Each point is reached from the start by the listed moves, each made 0, 1 or 2 times, or once backwards (-1), plus a little noise. Is the number of moves made odd or even? Then give how often each move was made.

Moves:
(1): [25 -5 -2 26 17]
(2): [ 28  31 -15   2  -8]
(3): [  2  31 -15  -1   7]
Start: [ -3  10   0   3 -10]
Points:
[ 78  61 -33  57  23] => even (2, 1, 1)
[ 75  30 -19  58  16] => odd (2, 1, 0)
[ 17 -63  26  54  24] => even (2, -1, -1)

Moves:
(1): [ 12  11   2   1  -1   7  -5 -12 -10]
(2): [ -1   3 -11 -27   1   8   9   9   9]
(3): [ -3  -1   4 -15  -2  -5   3  -1   2]
(4): [-8  9 16 -3  7  1 -4 10  1]
(5): [-2 -3 -5  1  7 -2 -3 -4 -1]
(6): [-3 -3 -5  3 -3  1 -5 -1  8]
(7): [-12   8  -2   6  -1  -1   6  -8  -3]
(8): [ -2 -10  20   1   1  12   6  -9 -10]
(9): [-6  6  3  2  6 -2 14 -9 10]
Start: [  5 -19   5 -15  -8   6  -7 -12  -4]
Points:
[-17  -6 -31 -26 -34 -16   2 -32  19] => odd (0, 0, 2, -1, -1, 2, 2, -1, 0)
[  5 -38 -60 -86 -10  -2   4  20  45] => odd (-1, 2, 1, -1, 1, 1, -1, -1, 0)
[ 13   2 -27  41 -32  -1 -30 -40 -23] => even (1, -1, -1, -1, -1, 1, 2, -1, -1)
[ -8 -16  28  24  12   4 -53  -2 -16] => even (0, -1, -1, 2, 2, 1, 0, 0, -1)
[ -1   1  28 -95  -2  42 -20  -7  -3] => odd (2, 2, 2, 2, 1, 2, 0, 1, -1)
[ 15 -25 -19  39 -10   8 -40 -51 -32] => odd (1, -1, -1, -1, 2, 1, 1, 0, -1)
[-31 -31  45 -36   2  31  20  -5  -7] => even (-1, 1, 0, 1, 0, 0, 1, 2, 0)

Moves:
(1): [ -2  -6   4  17  -3  -7   2   6   9   0   6   8   5  -6   4   8  -4  -5
   4 -17]
(2): [-3  8 -6  0  1 -1 -6 -3  8  3  1  8  7  0 -1 -1  1  7  6  3]
(3): [ -3   1   9  -5  -6  -7  -9   5   5   4   7  -4  -5 -21  -4 -15  -8  -3
  -1 -10]
(4): [-3 -1 10  7 -1 -3  3 -4 -7  2 -1 -1  6 -5  1 -4  4  1 -3  7]
(5): [10  6  7  6 12  4 -1 17 -4 -7 -2 -7 -5 -8 14  0  9  8 -9 21]
(6): [ 0 -1  0 -2  0  3 -4 -3  1 -4 -5  0  6 -6  5  0 -9 -6 -4  0]
(7): [  7   5   6  -7 -14  11   3  17   0   6 -17  -1   5  -8  -4  -8 -10  -3
   7  11]
(8): [ -9  -3 -11  -1  -8  -3  -3   3   1   2   3   6  -8  -4   6  -9  -1  -4
   3  -1]
(9): [ -8  -2  -8  -2  -2   6  -1   5  13  13  -3  -8   2  -3   0 -11  -6   0
  -1   3]
(10): [  3  -3   1  -4   4  -4  -1   2 -10   9   1   4  -1  -4 -11   4  -9 -10
  -9  -1]
(11): [  8   0   8  19 -13   7   5  -3  -2  -8  10   3   8  -5  -2   4   0  -3
  -9   9]
(12): [  1 -10   4   9  -8  -3  -7   0   8   0  13  12   3   5   9 -14  -3  -3
  -3   1]
(13): [-13  -4   6 -21  13  -6   5   8   4  -5  -5  -1   1   3 -12   8   1 -12
  -1  -7]
(14): [  2  14   9   5  -9   5  -4   9 -10  -2  12  -4   5   6   5   1  -5  -4
  -6   1]
(15): [  4  -4   5  -4 -14   7  -7  -2   1   4   4  -5   1  -3  10   6   2   7
   5  11]
(16): [  5  19  15 -12   3   7   9   1  -3   7 -14  -9 -16   6  -3  14   1  -7
 -15   4]
(17): [ 12   5   7  -2   5  14   0  -1 -13  -3  -2   3   6   1  -2   6  13  -5
  -5  -5]
(18): [  0   0  12   7  -4   9  12   4 -14  -5   2   3   0  -8   1  -2  -2  10
 -10   1]
Start: [ 16  15   5 -10  -9 -16  -2  -5  -7  -1 -20  15  10   4  -8  15   9   4
  14  -4]
Points:
[ 30  93  66 -26  16   9  21  95 -44  -1 -58  -3 -14 -27   3  59  -6 -57
 -47  -1] => odd (2, 0, 0, 0, 2, 1, 1, 2, 0, 1, 0, -1, 1, 2, -1, 2, 1, 0)
[ 54  11  95  -6 -54   8  29  36 -58 -15 -19  16  30 -32 -52  -4 -11 -17
 -23  40] => odd (-1, -1, 1, 1, 0, -1, 2, -1, -1, 1, 2, 1, 1, 0, 0, 0, 0, 1)
[-33   6  17 -38 -36 -20 -40  21  69  33   4  19  19 -31  10 -64 -15  27
  28 -13] => odd (0, 2, 2, 0, 0, 0, 0, 0, 2, -1, -1, 2, 1, 0, 1, 0, 0, 1)
[-12 -34   5 -10 -38 -40 -51 -22  65  60  15  42   9 -48  -9 -14 -44 -66
  -9 -77] => even (2, 0, 2, 0, -1, 2, -1, 1, 2, 2, 0, 2, 0, -1, 1, 1, 1, -1)
[ 36  56  93  12 -49  26  42  60 -80  -8 -52 -21 -32 -32  54  67  22  24
 -35  84] => even (1, -1, -1, 2, 2, 0, 1, 2, -1, 0, 0, -1, 0, 1, 2, 2, -1, 2)
[ 45  33  68  22  11 -11  16  66 -54 -47 -19  13  43 -60 -20  31 -11  -6
 -26   7] => even (1, 0, 1, 0, 2, 1, 1, -1, -1, 1, 1, -1, 1, 1, -1, -1, 0, 1)

Moves:
(1): [ -9  -1   1  -7 -13 -19   1   9  -1  -9   8  10  10   3  -2   4  -5   2
   5   4 -10   1  -7  12  -8]
(2): [-8 -4  0  5  1 16 -2 10 12 -9  6 15 -1  0 24 -5 13 -8 -1 -7  2  5 -5 -2
  4]
(3): [  2  -1   5  -9  12   1   2  -3 -12   2  -3  -4  -4   3   2  -2  -1   3
 -12   0   0   7   7  -9   3]
(4): [ -9   9 -11   2   0 -13   4  -5   3  13   0   1   3   5  12 -16   7   1
  -7  12   7  -7  -7   5   4]
(5): [  1  -7  -3   1   8  -5  14  -2 -11   3 -16 -11 -19   0   2  -5   5  -3
 -10   6  18  -1   0   3 -14]
(6): [  9   6  12  -4  -6  -6   3   1  13  -7   1 -12   1   9   0  -2   1  -3
   1   0 -11  12  13  -7  -2]
(7): [  6  -8  -4  -3   2  -2   0   5 -14  -4  -6  -2  -7 -12  -4  10  -2   1
   8   3 -11   2   2  -7   1]
(8): [  8  13   3  -1  -7  -6  -9   1 -10   0  -9  10  10  12  -6 -12   0   7
  11   2   6   0  -2  13  -8]
(9): [ 0 16 -3 -8 -4  1 -4  7 -4 -7  1  8  0 -3 -2  3  5 -1 10 -4 -2  1  1 18
  6]
(10): [  0   8  12  -2   6   7   1   1   1  -4  -5  -3  -6  -4 -12   1  -3  10
   2   5   2   4  -1  -4  -2]
(11): [-6  0  3 14 10 10 -2 -5 -7 -3  3  5  6 -1 -9  8 -7  6  9  3  0 -9 -4  7
  4]
(12): [ -1   2   1   7   0  -4   0  -1 -10   9  -1  -2   5   6  -6  -1 -12  -6
  10  -5  -5 -12   3  -7  -4]
(13): [ -4   0   3  -1   7   9  -5  14   7   0   1 -13   8   5  -3  -8  -4   8
   6   2  24  -2   0  -1   4]
(14): [ -1   2 -10 -11  -6  -1   5  -2 -13   2  -4  -1   8   0  -2   2   6  -5
  11   3  -2   3  -1   5  -7]
(15): [ -1 -13  -3 -15  -9  -2 -11   4  -6   7  13  -4  -5  -2  13   1  18  -9
   5   2 -10  -2   4 -11   5]
(16): [-14  -1   2  12  10   3 -11   1  -3   8  -1   1   1  -8  -2   3   5  -2
   2  -2   6   1  -3   1  11]
(17): [-6 -4 -1 -2 -7  1 -6  0 -9  2 -3 -1 -1  0  3  7 -2  7 -3  1  0 -3 -1 -1
  1]
(18): [-4 -3 -2 -7  5  4  2 -6 10  6  3 -3 -3  6  3 -2 -1  3  5  1  4  2 -8  3
  6]
(19): [ 5  3  6  1 -3 -2  5  4 -9  6 -5  0  3 -1  7 -5  7  3  3 -4 12  2 -8  3
 -3]
(20): [  0   0   6   1  -5   5   3  -3   0  -6   1   0  -4  -5   2 -11   7   4
  -2  -6   9   7  10   2   2]
(21): [  3   2 -12   1   4   7  -2  -5  -6   5   7   0  -1  -3   7   1  -3  -4
   2  -2  -3   3  -2   4  -6]
(22): [  4  -7  -1   1  -6  -2   3  -4 -12  -1   0   0 -10   1   5   0  -5  -8
 -14   7   1   3  -4  -4   0]
(23): [ 2  7 -6  8  5 -2  3 -3  4 17  8  7  0 12 -8  4 -3  3 -9  6 -7 -1  5 -6
  5]
(24): [  3  -5   8  -3  -7  14  -1   6 -15   3 -11   4   3  -5  -4  -4   0   1
   6   0  -5   0  -1  15  -6]
Start: [-5  2 -6 -8  4 -2 -9  2  3  8 -3  8  2 10 -8  1 -6  2  4  2 14  7 -5 -2
 -6]
Points:
[ -1  -3 -22  67  11  52  27 -42  43  24  43   2 -29  59  43   1 -45 -22
 -40  -9   3  21  21 -74  -2] => odd (-1, 2, -1, 0, 0, 2, 0, -1, -1, 0, 1, 2, 0, 0, -1, -1, 2, 1, 0, 2, 2, 2, 2, -1)
[-23 -53 -18 -84 -25 -10 -52  21 -67   6  65  -1 -17  -3  33  76 -12 -29
   8  10 -84  43  -5 -34  22] => odd (2, 0, 2, -1, -1, 1, 1, -1, 1, 0, 0, 0, 0, 0, 2, 1, 2, 1, 0, -1, 2, 2, 0, 0)
[  5  70  75  -7  43 -18 -40  17  26  10 -33 -36  13  58 -32 -64  -4   6
  18 -23  68  31  42 -35  18] => odd (-1, 0, 2, 0, 0, 2, -1, 2, 1, 1, -1, 2, 1, -1, 0, 2, -1, 0, 0, 0, -1, 0, -1, -1)
[ 16   3  36   6  -4  58   9  39 -58 -18 -85   8 -28  -1  -9   7   1  -5
  39  13  30  53 -26  33 -71] => even (0, 2, -1, -1, 2, 2, 1, 1, 0, 2, 0, 0, 0, 1, -1, 1, 1, 0, 1, -1, 1, 1, 0, 2)
[-21  37 -64 -19 -14 -95  20  -6 -16  63  30   0  16  88   4   5 -34  23
 -18  66  24 -17 -36  33 -16] => even (2, -1, 0, 2, 1, 1, 0, 0, 1, -1, 1, 0, 1, 0, 0, -1, 2, 1, 1, -1, 1, 1, 2, -1)
[  3  35  70 -52  14  66 -54  47 -10 -17   8   5  26  17 -40 -54  25  66
  85  11  55  37  13  69   2] => even (1, 0, 1, 0, 0, 1, 0, 2, 1, 2, 2, -1, 2, -1, 2, 0, -1, 1, 0, 2, 1, -1, 0, 2)
[ 15   0 -37  -9 -55 -57  22  25 -61   7 -51  74  23   5  36 -47  13  17
  38   3  26  10 -52  79 -85] => odd (2, 1, -1, 1, 1, -1, 2, 2, -1, -1, -1, 0, -1, 0, -1, -1, 0, 0, 2, 1, 1, -1, 0, 1)
[-33  74   7  17  47 -17 -39  -3  42  37   7   7  27  45  29 -46  -9  20
 -10  -6  15  40  12 -28  24] => odd (0, 1, 2, 2, -1, 2, 0, 1, 0, 1, -1, 1, 0, -1, -1, 2, 1, 0, 0, 0, 2, -1, 0, -1)

Moves:
(1): [  7   5  -6   2   5   3   9  -3  -1   0  -1  -9   0  -2 -13  -3  -2   6
   0   7 -10  -7   5   4  -6  -5  10]
(2): [ -3  -1  -2  14   3  -7   3  -4   0   6 -16  -6   4  -2  -2   7   9   1
   5  -9   3   3  -8  -4  -7   8   1]
(3): [ -3  -2   1  -2   8   6   6   1  -4  -5  -4   5   4   3  13   9  -2  -4
   3  -4  -9   0 -10 -13  -1   5   6]
(4): [  2 -12   3  -1   3   4  -1 -13  -5 -15   6  -4  -7  -5  -1   6  -1   4
  11  -3  16   8   6  -6   1 -11  16]
(5): [ 9  6 -3  6  5 11 -5 -2 -4  7 -3 -4 -1  2  5  4  4  8 -1  2  2  4  2 -3
 -4 -2 -4]
(6): [  1   5   9   1   3   4  -2   7  -3 -16   2   8  -4  -9   9   1   5 -23
   0   4  -5  -3  10   5 -16   1  -5]
(7): [  5  -7   4  -3   8 -11  -5 -10   6  -9   2  -4   3  -8  13  13   9  10
 -11  -4   3   6 -18 -18  10  -1  -1]
(8): [ 4  3 -5  1  0  1 -5 -6 -3  0 -4 -3  1  0 -9  8 -7 -4 -5  4 -7 -3 -6 -2
 -9 -2  4]
(9): [  3  -9  -4  -6  -5 -10   2  -2  -2  -5  -2   2   6  -1   2  -8 -11  -7
   2   8  19  -2   6  -3   4   7   0]
(10): [  2  -5  -4   8   1  -2   3  -7   6   7 -15   1   5  -8  -1   3  -7 -13
  14   7 -10  -2   6  -3  -8  -4   0]
(11): [ 0 -6 -1  6 -2 -5  6  5 -2 -6  3 -1 -4  7 -6  1 -3  6  3  6 -3  0  4 -1
  3  5  6]
(12): [ -5   4   5  -2  -5  -5   4   7 -11   2  -3  -1   0   3  -4   0   1  -7
   4  -2   4  -1   1   0   0  -1  -2]
(13): [-11   0  -7  -2  -1  -4   1   7   2   1  -1  -9  12  -2  -3  -6  -3   5
  10  -3  -4   1   3   3  -2  -5   4]
(14): [  3   5   6   4  -6  -5   6  -6  -3 -11  10  10   4   4   4   7 -10   5
  -5   5 -10   8 -19   8 -18   1   0]
(15): [-4  5 -2 -4  3 -2 -1 -3 -1 -3  1  3  0  2 -3  5  5  3 -2 -2  1  6  0 -3
  1 -6  4]
(16): [ 12   4 -17   9  -2  -1   3  10  -5   8  -8 -11  -1  -5   4   4  16 -17
  -3  -7 -15   0  10  -2  14  -1   3]
(17): [-6 -5  3  4  1  5  2  0 -6  4  0 -7 -9 -3  1  3  2  2  2  5  7  9  2 -7
 -2 -3  2]
(18): [ -1   4   1  24   1   6   9   1   5  -9  -5   7  -6   0   9  -5   1 -11
   1  -3   4   1  10  -6  -3  -7  -1]
(19): [ 1 -6  6 -3  9  2  5 -2 -4 -3 14 -1 -2  1 -4  6 -3 -5  9  2  6  6 -8  1
  4  3 -3]
(20): [  3  -6   8   5  12  -6  -3 -11  -3   4  -5  11  -5   3  -1   2   3  -3
  -4  10   2  -7   0   5   0 -10   5]
(21): [  2  -2  13   3   0   4   9   4 -10 -14   0   2  -4  -6  -5   4   0  -4
  -9  -4  -3  11  14   3  -4  -1  -6]
(22): [ -6   4   3  -7   2   0   0 -10  -9  -3   9 -12   1  -1  -8   7   0  -8
  -1   2  -7   0   0   4  -4   3  -2]
(23): [  3  -2  -1  -3  -5 -13   2  -2   6   6  -4  -9   0  -2   0  -2  -8  -3
  -4   5   9  -3  12   0  -6  -3   6]
(24): [ 3 -6 11  4 -2 -2  1  0  7  7 -3 -5  3 -4 -5 -6 -3  5  3  8  0  9 -5 -6
  3  3  9]
Start: [  1  -7  -4   4  -4  -4  -3  -2 -10 -12 -12   2  -5   1   3  -2   6   7
  -1  -1   0  -3 -14  -8  -7   1   1]
Points:
[ 36 -20 -32  53   8 -27 -38  -5 -19  31 -80 -16  10 -25   7   6  56 -26
  -8   7 -20  -6  -7   0  -6  11   8] => odd (-1, 2, -1, 0, 1, 1, 0, 1, 1, 0, 0, -1, 1, 0, -1, 2, 0, -1, -1, 2, 0, 0, -1, 1)
[ 22  32  22  93  51  12  37 -41 -34 -47 -73  28  -1  15  11  63  13  25
 -18 -11 -36   9 -69 -53 -93 -32  26] => odd (2, 2, 2, 0, 2, 0, 1, 2, -1, 0, 0, 2, 0, 1, 1, -1, -1, 2, 0, 1, 1, -1, 0, 0)
[-33   9  24  59  30  19  11 -39  14 -80 -45  25  48 -36  41  59 -12 -35
  22 -32 -85  41 -74 -58 -93  -7  -2] => even (-1, 1, 2, 0, 0, 1, 1, 2, -1, 2, -1, -1, 2, 1, 1, -1, -1, 2, 0, -1, 1, 1, -1, 1)
[ 33  -7  57  90  27  22  -6 -35  12 -60 -29  78 -23  -2  95  10  17  28
 -28  40  25  32 -82 -61 -76   8  13] => even (0, 1, 1, 0, 2, 2, 1, 0, 1, -1, 0, -1, -1, 2, 0, -1, 1, 2, -1, 1, -1, -1, -1, 2)
